Rows are points. Each copy is the shape, with its points in the same order, turned, moved and blurred by noise. Say if it was mirrored as well.
In the rows, zero is written as 128.

Shape, 9 rows:
[[119 159 108]
 [105 134 117]
 [153  86  92]
 [175 158 146]
 [ 77 171  87]
 [175 104 150]
 [162 132 149]
 [189  67 167]
 [118 118  72]]
Copy 1, 9 rows:
[[120 102 154]
 [102 104 135]
 [131 120  78]
 [151 158 162]
 [103  57 165]
 [129 178 113]
 [129 165 142]
 [121 211  84]
 [123  80 104]]
Copy 1 is: mirrored
Copy 2 (9 x 3):
[[140 164 111]
 [135 144  90]
 [ 73 117 103]
 [140 123 165]
 [152 197  82]
 [120  80 145]
 [130 109 148]
 [106  40 139]
 [ 93 154  82]]
Copy 2 is: mirrored
Copy 3, 9 rows:
[[ 89 127  91]
 [110 112 107]
 [172 137  73]
 [107 195 113]
 [ 73  85  81]
 [160 183 123]
 [129 175 119]
 [191 193 136]
 [132 108  58]]
Copy 3 is: only turned
Copy 4, 9 rows:
[[108 119 110]
 [118 101 139]
 [187 112  99]
 [113 196 113]
 [ 85  70 120]
 [159 177 127]
 [138 172 119]
 [202 186 142]
 [144  89  89]]
Copy 4 is: only turned

Shape, 8 rows:
[[160 147  82 186]
 [122 112 103  75]
 [135  92 113 122]
 [ 90 131 144 112]
 [161  68 131  96]
 [113 203 140  65]
 [ 80 157 146 120]
 [108  69 148 111]]
Copy 1, 8 rows:
[[ 88 183 123  74]
 [139  76 138 112]
 [103 108 128 136]
 [147 118 175 136]
 [108  88 100 158]
 [223 120 149  88]
 [163 137 188 116]
 [112  89 158 166]]
Copy 1 is: only turned
Copy 2 (8 x 4):
[[ 98  92  63 169]
 [187 162 113 152]
 [166 140  90 122]
 [119 172 140 137]
 [208 127 103  92]
 [147 145 197 191]
 [110 171 159 150]
 [159 172 117  85]]
Copy 2 is: only turned
Copy 3, 8 rows:
[[206 127 149 147]
 [111 129 126  66]
 [141 105 101 107]
 [ 91 136 129 133]
 [126  70  97  82]
 [ 75 152 208  98]
 [ 84 155 145 144]
 [ 96  99  81 116]]
Copy 3 is: only turned
Copy 4:
[[161  75  96  66]
 [131 112 142 187]
 [157  98 163 138]
 [122 151 157 143]
 [186 107 189 166]
 [131 184  80 179]
 [112 171 129 129]
 [141 131 202 143]]
Copy 4 is: mirrored

Shape:
[[138 163 172 156 103 148 164  74]
 [ 87 159 116 125 111 196  73 157]
 [180 165 113  76 195 144 148 167]
 [105  77 125 143 138 139 124 169]
 [ 65 127 168 112 124 191 104 111]
 [105 117 143 177 200 141 169 149]
 [ 71  77  98 111  92 110 183  91]
 [108 117 191 106 101 103  90  92]
 [138 142  86 185 108 120 142  75]
 [105  98 129 109 172 120 189 107]
 [130 147 107 134 126 179 165 157]
 [166 103 119 149 102 175  87 172]
 [154 165 189 128 118 135 129 164]]
Copy 1, 13 rows:
[[100 146 131 158 152 122  89 194]
 [140  44 109 105  94  70 118 148]
 [164  87 174 130 148 139  43  68]
 [ 98 106 138  83 125 116 151  89]
 [ 87  88 156 107  82  62 108 169]
 [ 81 120 146  75 197  97  96 101]
 [119 214 135 102  89  85 146 118]
 [ 49 121 131 166  68 118 108 141]
 [129 168  65 110 142 138  98 155]
 [101 177 175  95 134 104  87  98]
 [167 107 143 113 155 103 117 131]
 [137  59 118 104 115 163 152 126]
 [103  73 150 185 150 125 110 125]]
Copy 1 is: only turned
Copy 2 (13 x 8):
[[173 114 117  95 117 168 161 115]
 [ 91 112 188  76 170 149  71 109]
 [104  73 152 116 217  88 173 181]
 [ 84 159 142 132 137  93  94 154]
 [ 98 119 128  39 128 130  90 102]
 [ 61 118 123 126 107 133 156 180]
 [159 131  56 129 122 108  50 148]
 [148 133 128 101 117  74 120  52]
 [147 128 105 173 141 186 121 110]
 [117 115  66 116 137  99 130 165]
 [127 117 155 111 172 151 116 184]
 [113 188 188 125 190 136 115 124]
 [146 115 193  96 133 104 168 132]]
Copy 2 is: mirrored
Copy 3:
[[160 151 165 106 113 151  88 183]
 [144 203 156 100 229 167 130 104]
 [159 169 165 120  93 142 178  44]
 [ 98 113 117  85 180 158 139  93]
 [146 141 178 131 214 190  93 126]
 [111  90 192  61 139 141 157 111]
 [ 58 119 128 126 144 135  38 108]
 [178 110 115 158 181 137  83 143]
 [ 90 169 140 101 129  93 115 180]
 [ 96  96 171 124 112 141 102  90]
 [115 182 156  75 133 170 127 100]
 [123 177  85  92 178 177 173 124]
 [205 145 124  82 136 159 129 115]]
Copy 3 is: only turned

Shape (15 x 9):
[[ 84 160 113  59 158 112 151 119  46]
 [ 70 108 164 144 160 140 146 113 106]
 [113 113 207 160 100 115 112 171  91]
 [166 143  80 196 116 117 105  99 165]
 [104 107 108 142 128  89 157 105 163]
 [131 166 176  62 121 167 167 111  81]
 [ 89 119 114 119 194 149  93 131 178]
 [119 187 100 118 106  98 140 116 143]
 [185 164 208 157 138  96 171  80 128]
 [128 126  83  37  65 126  85 180 104]
 [142 133  78 215  87 116 184 151  97]
 [ 64 162 107  95  86 110 101 140 112]
 [112 160  97 164  72 167 149 124 105]
 [ 95 152 135  94 183 141 137 141 156]
 [ 87 139 158 150 128 174  99 115 165]]
Copy 1:
[[127 103 219 112 189 100 111 121 164]
 [126 124 117 148 158  84  96 172 136]
 [ 57 154 100 153 126 153 108 155 163]
 [177 119  89 115 106 183 160 132  61]
 [146 114  99 142 138  94 164 109  95]
 [118 108 186 106 152 119 161 194 202]
 [183 148 115  91  94  73  91 132 114]
 [125  80 156  99 114 132 169 115 101]
 [144  52  85 161 126 171 164 167 191]
 [ 91 200 195  48 135 134 176  89 139]
 [120 132 146 201 138 182 173 146  50]
 [ 75 125 166  71 137 109 130 114 101]
 [104 127 165 120 138 155 165 185  67]
 [159 122 155 109  93  72 116 141 147]
 [124 134  99  88 101 105 115 189 110]]
Copy 1 is: mirrored
Copy 2:
[[198 134 104 106 118  72 120  64 180]
 [138 111  97 126 179 143  81 103 168]
 [177 109 144 167 120 202  68 124 135]
 [ 73 136 116 117 130 185 197 159 119]
 [ 94  97  92 135 148 127 138 111 105]
 [216 145 165  85 149  97 104 104 140]
 [ 55 110 146 122 149 120 116 114 198]
 [137  94 117  93 103 121 170 132 122]
 [184 102 160 122 211 183 179 124  95]
 [145 152 153 123  13  87  99 102 112]
 [155 145  47 158 125 155 153 187  96]
 [136  90 108  94  54 121  97 107 148]
 [151 151  84  88 108 144 119 179 120]
 [118  90 158 121 152  94 126 121 183]
 [ 93 106 148  84 147 169  87 149 166]]
Copy 2 is: mirrored
Copy 3:
[[123  67  74  93 119  83 141 139  89]
 [116 121 108 103 148 151 158 145 173]
 [ 53 154 132 121  96 190 117 145 143]
 [142 136 199 166 174 123  68  96 161]
 [166 126 147 131 161 159 128  84 132]
 [ 84 138  79 114  76  58 151 109 141]
 [179 143 170 107 163 112 160 171 135]
 [161  99 150 157 105 107  95 101 114]
 [ 46 119 172 177 117 118 172  69 163]
 [134 169 127  60  76  97  56 123  55]
 [106 129 109 195 174 160  38  90 137]
 [155 106 124  96  76 135  87 142 109]
 [138 130 103 160 116 118  50 124 167]
 [157 138 134 132 130  97 184 162 114]
 [148 161 156 133 106 130 132 161 188]]
Copy 3 is: only turned

Shape, 17 rows:
[[174 128 132 167 142 162 156 163 119 154 109]
 [117 122 122 144  92 185 106 135 109 137 133]
 [143 107 135 177  96 158 154 131 126 151  93]
 [176 125 132 153 131 199 141 146  97 124 141]
 [170 140 144 114 115 167 137 108 105 183 108]
 [126 171  94 105 144  57 110  83 153  96 112]
 [117  90 185 132 139 174 143  97 132 135 127]
 [ 61 153 177 123 148  95 160 127 145 139 109]
 [136  77 108 140 136 166 135 125 123 175 110]
 [133 104 158 138 108 160 134 144 142 126  73]
 [121 194  90 132 162  54 112 116 216 118 157]
 [ 82 107 154 115 125 122 166 159 165 173 126]
 [158 127 154 146  71 135 155 136 131 156 149]
 [ 80 138 137 162 117 141 183  89 112 148 121]
 [141 148  97 131 159   7 100 104 133  93 162]
 [106 172  80  80 153  45 135 128 138  87 137]
 [112 140 153 157 134 130 101 153 120 173 112]]
Copy 1:
[[128 141 139  83 123 154  92 173 100 168 114]
 [135 149 165 111 122 186 110 136 137  94  99]
 [105 153 159 112 166 186  94 147 106 152 101]
 [148 143 157  66 121 174 114 185 137 131 130]
 [118 185 177  69 114 156 106 129  99 144 150]
 [ 99  98 141 151 114  82 143  55 138 145 142]
 [131 140 182  54 178 157 146 123  99 112  99]
 [136 153 127  84 159 125 170  47  90 157  76]
 [103 142 148  77 158 156  67 137  97  99 112]
 [156 145 168 115 182 172 119 117 104 143 123]
 [126  77 153 151  99  38 131  66 159 177  79]
 [136 165 132  89 181 114 111  91 104 133  53]
 [115 196 172 136 132 127 133 174 111 135  95]
 [ 70 161 138  83 145 160 148  96 122 144  64]
 [ 92  79 109 161  98  36 173 103 117 133 134]
 [115 125  77 150 115  53 148  55 157 145 132]
 [140 136 135 107 102 141  98 108  68 134  78]]
Copy 1 is: mirrored
Copy 2 (17 x 11):
[[ 65 154 133 148  98 130 143 167 102 124 139]
 [116 146 112 157 170 140 129 191 134 104 127]
 [ 73 125  93 151 136 134 143 184 110 147 155]
 [ 76 146 129 154 131 136 146 169  97  70 130]
 [ 85 137 131 116 144 182 114 138 106 123 138]
 [179 102  99 156  95  97  77  83 161 145 126]
 [ 77  92 138 115 169 103  96 179 114 110 155]
 [ 97  93 161 139 144  81 101 134 194 177 149]
 [ 83 166 102 121 151 117 101 177  91 143 129]
 [ 89  93 116 132 129 126 131 197 124 147 117]
 [183 144 114 139  49  76  73 109 202 133 171]
 [ 89 139 139  90 147  80 126 170 172 174 147]
 [109 128 113 115 141 140 171 156 132 122 179]
 [ 63 119 102 162 178 104 109 131 160 142 171]
 [213 127 124 165  88  55 104  70 127 146 161]
 [176 131 118 148 102  61 108  67 183 144 101]
 [116 145 163 160 136 132 112 179 136 163 150]]
Copy 2 is: mirrored
Copy 3, 17 rows:
[[150  86  82 125 180 145 104 130 146 130 128]
 [116 101 115 164 127 108  85 122 129 105 173]
 [152  87 127 141 184 105 112 140 136 111 150]
 [128 110  78 144 157 162  86 131 153  93 134]
 [162 101 108  91 123 138 122 122 156 101 165]
 [ 97 157 154  92  95 141 125 181  67 176 100]
 [147 135 140 165 125 111 144 116 177  89 119]
 [138 144 143 154 117  89 181 156 148 192 118]
 [142  97  99 118 149  97 113  93 120 100 128]
 [110  69 150 145 166 131 144 128 135 117 140]
 [ 91 162 159  96  90 127  78 159 108 227  65]
 [119 123 118 125 151  76 154 109 172 171 125]
 [119 137 134 116 177 121  92 134 175 126 163]
 [157 136 123 154 140  64 121 181 146 125 135]
 [100 229 143  90 125 148 109 151  52 194 107]
 [ 63 178 112  93  97 129 138 183  77 199 105]
 [163 113 116 151 139 126 122 102 127 174 153]]
Copy 3 is: only turned
